Each row is a point. The window is the flat piece filled in between its corners: a triangle in 3 columns, a solid with four corners in 4, and so on. A path goes straight from each point to the next, and from the last back to the first. List the points from which the path goes on through the window.

Window (3 x 3)
[[-0.01  0.27  0.28]
 [ 0.00  0.02 -0.29]
 [-0.53  0.34  0.09]]
Path:
(1): [-0.48  0.42 -0.10]
(2): [-0.13  0.44  0.25]
(3): [-0.21  0.20  0.30]
(4): [-0.17  0.00  0.46]
(5): [-0.01  0.41  0.27]
(6): [ 0.14  0.16 -0.32]
(7): [-0.15  0.03 -0.10]
(8): [-0.76  0.33  0.20]
(9): [-0.09  0.49  0.06]
(10): [-0.16  0.46  0.04]
(11): [-0.10  0.02  0.10]
(12): [-0.46  0.02  0.07]
(13): [-0.30  0.33 -0.17]
(14): [0.03 0.56 0.08]
(15): [-0.06  0.14  0.32]
(16): [-0.51  0.28  0.19]
Through the window after points: 6, 10, 14, 16

Window (4 x 4)
[[ 0.16  0.01  0.03 -0.04]
 [-0.44  0.33  0.39  0.19]
 [ 0.31 -0.47  0.10 -0.49]
 [-0.50  0.12  0.07  0.23]]
Path:
(1): [-0.06  0.61 -0.30 -0.03]
(2): [-0.13  0.19 -0.06 -0.25]
(3): [ 0.34 -0.14  0.14  0.14]
(4): [ 0.34 -0.27  0.34  0.19]
(5): [-0.03  0.21 -0.16 -0.20]
(6): [-0.58  0.46  0.15 -0.21]
(7): [-0.18 -0.17  0.16  0.55]
(8): [ 0.42 -0.07  0.18  0.26]
(9): [-0.07  0.06 -0.04 -0.25]
(10): [-0.40  0.23  0.05 -0.23]
(11): [-0.28 -0.03  0.28  0.63]
(12): [ 0.32 -0.45  0.30 -0.20]
Through the window after points: 2, 4, 6, 8, 10

Window (4 x 4)
[[-0.37  0.04  0.42  0.27]
 [ 0.01 -0.06  0.64  0.05]
 [ 0.36  0.15 -0.16  0.03]
 [ 0.04 -0.06 -0.63 -0.27]]
Path:
(1): [-0.10  0.12  0.25 -0.12]
(2): [ 0.41  0.34  0.72 -0.42]
(3): [-0.16 -0.22  0.48  0.25]
(4): [ 0.05 -0.12 -0.32  0.16]
(5): [-0.11  0.32 -0.29 -0.41]
(6): [ 0.21  0.17 -0.22 -0.22]
(7): [ 0.36 -0.19 -0.14  0.04]
(8): [-0.15 -0.11  0.24  0.21]
Through the window after points: 2, 8

Window (6 x 6)
[[ 0.33  0.39 -0.34 -0.25 -0.65 -0.19]
 [ 0.02 -0.18 -0.08 -0.01 -0.35  0.10]
 [-0.49  0.34  0.11  0.01 -0.20 -0.07]
 [ 0.36  0.40 -0.13 -0.25  0.02  0.04]
 [-0.44 -0.53 -0.78  0.34  0.55  0.13]
 [ 0.19  0.71  0.11  0.21 -0.42  0.03]]
Path:
(1): [ 0.36 -0.13  0.37 -0.08  0.01 -0.39]
(2): [-0.33 -0.18  0.19  0.45  0.26 -0.34]
(3): [ 0.11  0.00 -0.20 -0.15 -0.43  0.33]
(4): [-0.46  0.35 -0.41 -0.10  0.05  0.39]
(5): [ 0.04  0.08 -0.09  0.06 -0.17 -0.18]
(6): [-0.04  0.42 -0.17  0.28 -0.02 -0.29]
(7): [-0.05  0.20 -0.26 -0.08 -0.26  0.48]
(8): [ 0.02  0.55 -0.06  0.19 -0.36  0.22]
(9): [ 0.26  0.55  0.08  0.14 -0.30 -0.17]
(10): [ 0.05  0.13 -0.03  0.24  0.02 -0.14]
(11): [-0.26  0.29 -0.16  0.05 -0.02  0.25]
(12): [ 0.12  0.35 -0.40 -0.13 -0.16  0.19]
Through the window after points: 4, 8, 12

Window (8 x 8)
[[-0.33 -0.55  0.37 -0.78  0.35 -0.52  0.16 -0.34]
 [ 0.38 -0.25 -0.07 -0.06  0.02 -0.01  0.23  0.18]
 [-0.56  0.62  0.13 -0.03  0.29  0.59  0.39 -0.36]
 [ 0.17  0.26 -0.08  0.00 -0.39 -0.52 -0.04 -0.10]
 [-0.63 -0.04 -0.21  0.42  0.38  0.31  0.25 -0.03]
 [-0.17  0.01  0.32 -0.06  0.00  0.00  0.04  0.10]
 [ 0.31 -0.33  0.11  0.29  0.35  0.23  0.02 -0.11]
 [-0.17  0.15 -0.09  0.04 -0.51  0.07  0.04 -0.20]]
Path:
(1): [-0.44 -0.30  0.12  0.25 -0.05  0.11  0.41  0.07]
(2): [-0.13  0.18 -0.37  0.15  0.53  0.23  0.00 -0.10]
(3): [-0.25  0.09 -0.39 -0.36  0.16 -0.31 -0.39 -0.13]
(4): [-0.11 -0.05  0.16 -0.07 -0.24 -0.11  0.21 -0.20]
(5): [-0.05  0.17  0.55  0.45 -0.08 -0.10  0.25  0.18]
(6): [-0.12  0.00 -0.41  0.03  0.17  0.50  0.01 -0.27]
(7): [-0.41  0.25 -0.04 -0.13  0.46  0.25  0.13 -0.25]
(8): [-0.03  0.27  0.35  0.31 -0.09  0.57  0.45 -0.23]
Through the window after points: 1, 3, 7

Window (8 x 8)
[[ 0.15 -0.31 -0.23 -0.18  0.42 -0.45 -0.12  0.54]
 [-0.57 -0.28  0.55 -0.55 -0.27 -0.17 -0.11  0.23]
 [ 0.44 -0.27  0.30 -0.38 -0.40 -0.03 -0.36  0.18]
 [ 0.10 -0.59  0.06  0.34 -0.04 -0.47 -0.17 -0.19]
 [-0.31  0.25 -0.17  0.13  0.64  0.21 -0.11 -0.35]
 [ 0.47  0.20 -0.25  0.39 -0.33  0.25 -0.21  0.13]
 [-0.16  0.01  0.24 -0.04  0.34  0.59  0.20  0.02]
 [ 0.04  0.37  0.39  0.01  0.07  0.42  0.60 -0.45]]
Path:
(1): [ 0.30  0.10  0.26  0.37  0.05 -0.07 -0.04 -0.02]
(2): [-0.05 -0.39 -0.21  0.03 -0.36  0.12 -0.19 -0.21]
(3): [ 0.25 -0.41 -0.17 -0.20 -0.05  0.03  0.08 -0.22]
(4): [-0.38  0.29  0.66 -0.02  0.44  0.10 -0.04  0.35]
(5): [ 0.17  0.10  0.30  0.43  0.23  0.02 -0.45  0.28]
(6): [ 0.03 -0.15 -0.13 -0.19 -0.07  0.22  0.25 -0.03]
(7): [-0.11 -0.06 -0.26 -0.01 -0.21  0.39  0.21  0.03]
(8): [ 0.38  0.28  0.20  0.30  0.21 -0.09 -0.41 -0.04]
(9): [-0.46  0.33  0.26  0.59  0.35 -0.38 -0.15  0.19]
(10): [ 0.22 -0.55 -0.31 -0.25  0.16  0.10  0.04 -0.28]
(11): [ 0.07 -0.14 -0.12 -0.17  0.10  0.14  0.21 -0.18]
(12): [-0.29 -0.23  0.65  0.15 -0.07 -0.16 -0.17  0.07]
Through the window after points: 5, 7, 11

Window (9 x 9)
[[-0.04 -0.15  0.23  0.04 -0.10 -0.08 -0.31  0.33  0.36]
 [ 0.34  0.68  0.16 -0.40  0.38  0.35 -0.16 -0.13  0.12]
 [-0.26 -0.04  0.54  0.47 -0.26  0.46  0.11  0.07  0.13]
 [-0.49 -0.29  0.57 -0.01  0.27  0.29  0.59  0.30  0.04]
 [-0.43 -0.13 -0.19  0.32  0.30 -0.36  0.09 -0.29  0.16]
 [-0.10  0.45 -0.50 -0.20  0.06 -0.11  0.39 -0.44  0.31]
 [-0.01 -0.19 -0.28 -0.02 -0.02 -0.59 -0.02  0.32 -0.30]
 [-0.30 -0.36 -0.20 -0.02  0.04 -0.11 -0.17 -0.12 -0.03]
 [-0.08 -0.10  0.16 -0.30 -0.01 -0.62 -0.53 -0.11 -0.17]]
Path:
(1): [-0.51  0.26 -0.33  0.02 -0.06 -0.18  0.07 -0.08  0.41]
(2): [ 0.02 -0.49  0.32  0.15  0.14 -0.12  0.21  0.07 -0.28]
(3): [ 0.00 -0.28  0.18  0.11 -0.02 -0.18  0.00 -0.12  0.41]
(4): [-0.47  0.07 -0.09 -0.01 -0.03 -0.05  0.03  0.31 -0.31]
(5): [-0.66  0.42  0.62 -0.01  0.09 -0.11 -0.03  0.43  0.06]
(6): [-0.14 -0.64  0.11  0.04  0.28  0.23  0.58 -0.06  0.06]
(7): [ 0.28 -0.15 -0.18  0.03  0.17 -0.16 -0.22 -0.17  0.06]
(8): [-0.52  0.22  0.02 -0.07 -0.07 -0.30 -0.03  0.11  0.02]
(9): [-0.37  0.31 -0.49 -0.07 -0.36 -0.16 -0.39  0.29 -0.19]
(10): [ 0.03 -0.09  0.19 -0.02  0.47 -0.06  0.62 -0.51  0.53]
(11): [ 0.01 -0.51 -0.01 -0.08 -0.01 -0.24 -0.07 -0.20 -0.12]
(12): [-0.39  0.34 -0.29  0.11  0.06 -0.19 -0.01  0.39  0.05]
(13): [-0.22  0.35 -0.09  0.16 -0.01 -0.40 -0.53  0.02 -0.11]
(14): [ 0.07 -0.86  0.49 -0.81  0.10 -0.54  0.01 -0.28 -0.03]
(15): [ 0.29  0.00  0.21  0.22  0.13 -0.18 -0.16 -0.46 -0.03]
(16): [-0.42  0.12 -0.08 -0.30  0.06 -0.04  0.03  0.07  0.22]
Through the window after points: 5, 9, 11, 13

Window (9 x 9)
[[-0.20  0.11  0.46  0.58 -0.01  0.07  0.09  0.14  0.24]
 [-0.43 -0.49 -0.20  0.17 -0.24 -0.40 -0.16  0.07  0.16]
 [ 0.16 -0.03  0.07  0.50  0.34 -0.24 -0.07  0.21  0.18]
 [ 0.13  0.84  0.13 -0.35 -0.03 -0.03  0.25  0.02 -0.12]
 [-0.17  0.20  0.84  0.04 -0.63 -0.50 -0.08  0.29 -0.33]
 [-0.26  0.28 -0.75 -0.25 -0.15  0.23 -0.18  0.22 -0.57]
 [ 0.45  0.02  0.11 -0.46  0.51  0.23  0.46 -0.01 -0.09]
 [-0.03  0.07  0.12  0.04  0.22  0.37 -0.63 -0.13  0.34]
 [ 0.60  0.12  0.00 -0.22  0.31  0.26  0.27 -0.48 -0.16]]
Path:
(1): [ 0.02  0.19  0.27  0.23  0.24 -0.03  0.15 -0.17 -0.22]
(2): [ 0.36  0.00  0.18 -0.51 -0.20  0.06 -0.10  0.31  0.81]
(3): [ 0.22  0.11 -0.17 -0.03 -0.18  0.10  0.15  0.18 -0.03]
(4): [-0.24 -0.30  0.31  0.22  0.30 -0.21 -0.11 -0.46  0.10]
(5): [-0.53  0.34 -0.07  0.08  0.28 -0.08  0.22  0.05  0.05]
(6): [ 0.18  0.03  0.17  0.05 -0.31 -0.09 -0.23  0.30 -0.11]
(7): [ 0.41  0.33  0.30 -0.20 -0.17  0.09 -0.03  0.21  0.26]
(8): [-0.06 -0.11  0.23  0.21  0.39 -0.04  0.00 -0.11  0.07]
Through the window after points: 3

Window (11 x 11)
[[-0.14  0.48 -0.53 -0.28  0.24 -0.12 -0.56 -0.11  0.40 -0.38 -0.66]
 [-0.14 -0.20  0.06 -0.29 -0.57  0.27  0.07 -0.33 -0.07 -0.61  0.64]
 [ 0.29 -0.19  0.28  0.27  0.03 -0.16  0.10  0.49  0.39 -0.13  0.24]
 [ 0.10  0.72 -0.04  0.16  0.01 -0.19 -0.80 -0.23  0.19 -0.40 -0.57]
 [-0.04  0.39 -0.68  0.07 -0.27 -0.29 -0.56  0.20  0.18 -0.12 -0.25]
 [-0.06 -0.25 -0.11  0.45  0.19  0.04  0.08  0.08 -0.12  0.14  0.17]
 [ 0.18 -0.02  0.10  0.38  0.58 -0.41  0.08  0.40  0.18  0.27  0.79]
 [-0.04 -0.03  0.45 -0.04  0.01 -0.35  0.33  0.10 -0.18  0.18  0.26]
 [-0.08 -0.13  0.21  0.06  0.06  0.09 -0.34  0.45  0.25  0.29  0.42]
 [-0.36  0.44 -0.08  0.12 -0.07  0.21  0.26  0.16 -0.18 -0.29  0.17]
 [-0.67 -0.25 -0.11  0.05 -0.25 -0.09 -0.12  0.14 -0.15 -0.64  0.41]]
Path:
(1): [-0.07 -0.19 -0.52 -0.16  0.16 -0.32 -0.21  0.52 -0.32 -0.85  0.36]
(2): [-0.16  0.10  0.43 -0.25  0.43 -0.06 -0.14  0.14 -0.65 -0.54  0.39]
(3): [-0.18  0.01 -0.35  0.25 -0.44 -0.32  0.01  0.06  0.55  0.19 -0.09]
(4): [-0.23  0.12 -0.12  0.09 -0.23 -0.21 -0.06 -0.04  0.10 -0.12  0.10]
(5): [-0.14  0.02  0.02  0.03  0.11  0.01 -0.23  0.15 -0.13 -0.22  0.18]
(6): [ 0.10 -0.15  0.00 -0.08 -0.02  0.15 -0.11  0.43 -0.14 -0.35  0.03]
(7): [-0.24  0.12  0.03  0.07 -0.11 -0.24 -0.01 -0.34  0.30 -0.08  0.59]
(8): [ 0.02  0.29  0.38  0.16  0.09 -0.40 -0.16 -0.26  0.80  0.11  0.58]
(9): [-0.08 -0.14 -0.03  0.02  0.05 -0.02  0.16  0.39 -0.46 -0.08  0.12]
(10): [ 0.12  0.10  0.12 -0.33  0.36 -0.23 -0.22  0.28 -0.11 -0.84  0.27]
(11): [-0.17  0.21 -0.11  0.20 -0.19 -0.04 -0.18  0.02  0.30  0.09  0.06]
(12): [-0.28  0.12 -0.28  0.09 -0.18 -0.01 -0.09  0.21  0.65  0.12  0.18]
(13): [ 0.16 -0.05  0.11  0.13  0.15 -0.25 -0.26  0.13 -0.08 -0.26  0.09]
(14): [ 0.27  0.20 -0.33  0.10  0.21 -0.03 -0.19  0.36 -0.66 -0.17  0.10]
(15): [-0.50 -0.08  0.00  0.05 -0.38 -0.03 -0.12 -0.04  0.32 -0.39  0.10]
(16): [-0.42  0.17  0.13  0.11 -0.23  0.09 -0.13 -0.23  0.26 -0.08  0.06]
Through the window after points: 2, 6, 8, 16
